Each row is a point. Each copy is the shape, with its points in the same order, turned, moved and blurred by noise. Some copies are also mirrored. Which?

Shape, 7 rows:
-0.31, -0.40, +0.04
-0.02, +0.30, +0.24
+0.08, +0.03, +0.54
-0.21, +0.08, +0.25
-0.47, -0.31, +0.32
-0.06, +0.06, -0.47
+0.19, +0.18, -0.56
Copy 1:
-0.43, -0.12, -0.25
+0.22, +0.24, -0.34
+0.14, -0.11, -0.65
-0.03, +0.23, -0.42
-0.49, +0.10, -0.48
+0.00, +0.04, +0.26
+0.17, -0.04, +0.43
Copy 1 is: mirrored
Copy 2 (7 x 3):
+0.32, -0.41, -0.18
-0.18, +0.02, +0.33
+0.22, +0.00, +0.43
+0.04, -0.32, +0.28
+0.34, -0.56, +0.08
-0.39, -0.12, -0.38
-0.44, +0.15, -0.41
Copy 2 is: only turned

Shape:
+0.10, +0.36, -0.04, +0.32
-0.18, +0.52, +0.28, +0.47
+0.29, -0.25, -0.29, -0.04
-0.32, +0.36, +0.08, -0.29
+0.03, +0.21, +0.05, -0.24
-0.02, -0.20, -0.57, -0.29
-0.20, +0.24, +0.35, +0.40
Copy 1:
+0.21, +0.45, +0.08, -0.37
+0.35, +0.52, +0.53, -0.38
-0.30, +0.17, -0.29, -0.07
+0.33, -0.21, +0.23, -0.39
+0.21, -0.08, +0.04, -0.15
-0.42, -0.27, -0.23, -0.46
+0.26, +0.37, +0.65, -0.10
Copy 1 is: only turned
Copy 2, 7 rows:
+0.34, -0.19, -0.27, +0.23
+0.36, -0.66, -0.01, +0.23
+0.06, +0.40, -0.15, -0.13
-0.09, -0.41, -0.10, -0.35
+0.07, -0.09, -0.06, -0.38
-0.36, +0.44, -0.28, -0.18
+0.24, -0.45, +0.29, +0.25
Copy 2 is: mirrored
Copy 3, 7 rows:
+0.12, +0.08, +0.16, +0.45
+0.03, +0.34, +0.48, +0.44
+0.04, -0.29, -0.35, -0.01
+0.24, -0.18, +0.48, -0.23
+0.31, -0.14, +0.14, -0.10
-0.11, -0.68, -0.14, -0.10
+0.00, +0.38, +0.33, +0.27
Copy 3 is: mirrored
Copy 4 (7 x 4):
+0.15, -0.40, +0.42, -0.02
+0.00, -0.24, +0.60, -0.40
+0.31, -0.27, -0.01, +0.60
+0.19, -0.16, -0.21, -0.38
+0.33, -0.19, -0.05, -0.04
+0.08, -0.38, -0.47, +0.49
+0.00, +0.00, +0.49, -0.17
Copy 4 is: mirrored
